Each row is a point. A path goes straight from each point to the next, and from the last back to the first. The post is the endless flat space through its rows: a point in 2 columns, a line in 3, a plane in 4, and so on, so that a path can go around it. How many times does the path go around the post? Going back the other way cancels.

Post, one row:
[[0.03 0.00]]
Path, 32 rows:
[[ 0.52  0.01]
 [ 0.29  0.44]
 [-0.02  0.18]
 [ 0.09  0.28]
 [ 0.60 -0.12]
 [ 0.32 -0.40]
 [-0.01 -0.23]
 [-0.29  0.04]
 [-0.06  0.22]
 [ 0.35  0.38]
 [-0.03  0.33]
 [-0.47  0.22]
 [-0.12 -0.14]
 [ 0.14 -0.58]
 [ 0.23 -0.10]
 [ 0.31  0.22]
 [ 0.03  0.21]
 [ 0.47  0.19]
 [ 0.54 -0.34]
 [-0.06 -0.29]
 [-0.26 -0.19]
 [-0.28  0.35]
 [ 0.02  0.22]
 [ 0.45  0.01]
 [ 0.28 -0.29]
 [ 0.19 -0.39]
 [ 0.35 -0.07]
 [ 0.40  0.48]
 [-0.06  0.17]
 [-0.27  0.10]
 [-0.12 -0.36]
 [ 0.20 -0.24]]
Times around: 0

Post (7 x 8):
[[ 0.01  0.25  0.38 -0.16 -0.01 -0.36  0.06 -0.32]
 [-0.14 -0.63 -0.09  0.06  0.23  0.05 -0.05  0.42]
 [ 0.20  0.29  0.28 -0.28  0.18  0.20 -0.17 -0.17]
 [ 0.23  0.08 -0.62  0.15  0.29  0.11 -0.21  0.27]
 [ 0.20 -0.06 -0.31  0.20  0.25  0.46 -0.15 -0.45]
 [-0.21 -0.02 -0.20  0.38 -0.09  0.18  0.40 -0.14]
 [-0.16 -0.01  0.20 -0.17 -0.11  0.09 -0.27 -0.23]]
Path:
[[-0.56  0.51  0.22 -0.18 -0.19  0.22 -0.61  0.04]
 [ 0.24  0.37 -0.37  0.07  0.37  0.30  0.24 -0.02]
 [ 0.07 -0.29 -0.55  0.00  0.20  0.46 -0.15 -0.06]
 [ 0.19 -0.69 -0.16 -0.06 -0.07  0.01 -0.20 -0.10]
 [ 0.32  0.03  0.10  0.23  0.20 -0.11 -0.24 -0.15]
 [-0.12 -0.26 -0.04  0.51  0.29  0.17  0.17 -0.38]
 [ 0.23  0.48 -0.09 -0.26  0.34  0.88 -0.21  0.03]
 [ 0.15 -0.38 -0.02 -0.39  0.34  0.42 -0.10 -0.63]
 [ 0.22 -0.50 -0.01 -0.14  0.05  0.35  0.03  0.18]
 [ 0.17  0.13  0.17 -0.07 -0.17 -0.19 -0.82 -0.32]
 [-0.19 -0.28  0.11  0.47  0.19  0.35 -0.08 -0.31]
 [-0.11  0.26 -0.34  0.11  0.20  0.25 -0.45 -0.52]
 [ 0.17  0.29  0.09 -0.49  0.16  0.17 -0.10  0.10]
 [-0.04 -0.30 -0.13 -0.08 -0.15  0.64  0.04  0.35]
 [ 0.51  0.26 -0.17  0.21  0.09 -0.31  0.06 -0.34]
 [-0.15 -0.16  0.63  0.27  0.33 -0.02  0.30  0.10]
 [-0.17 -0.05  0.28  0.54  0.11 -0.09  0.21 -0.29]
 [ 0.39 -0.02 -0.15  0.47  0.27  0.12 -0.01 -0.10]]
Times around: 3
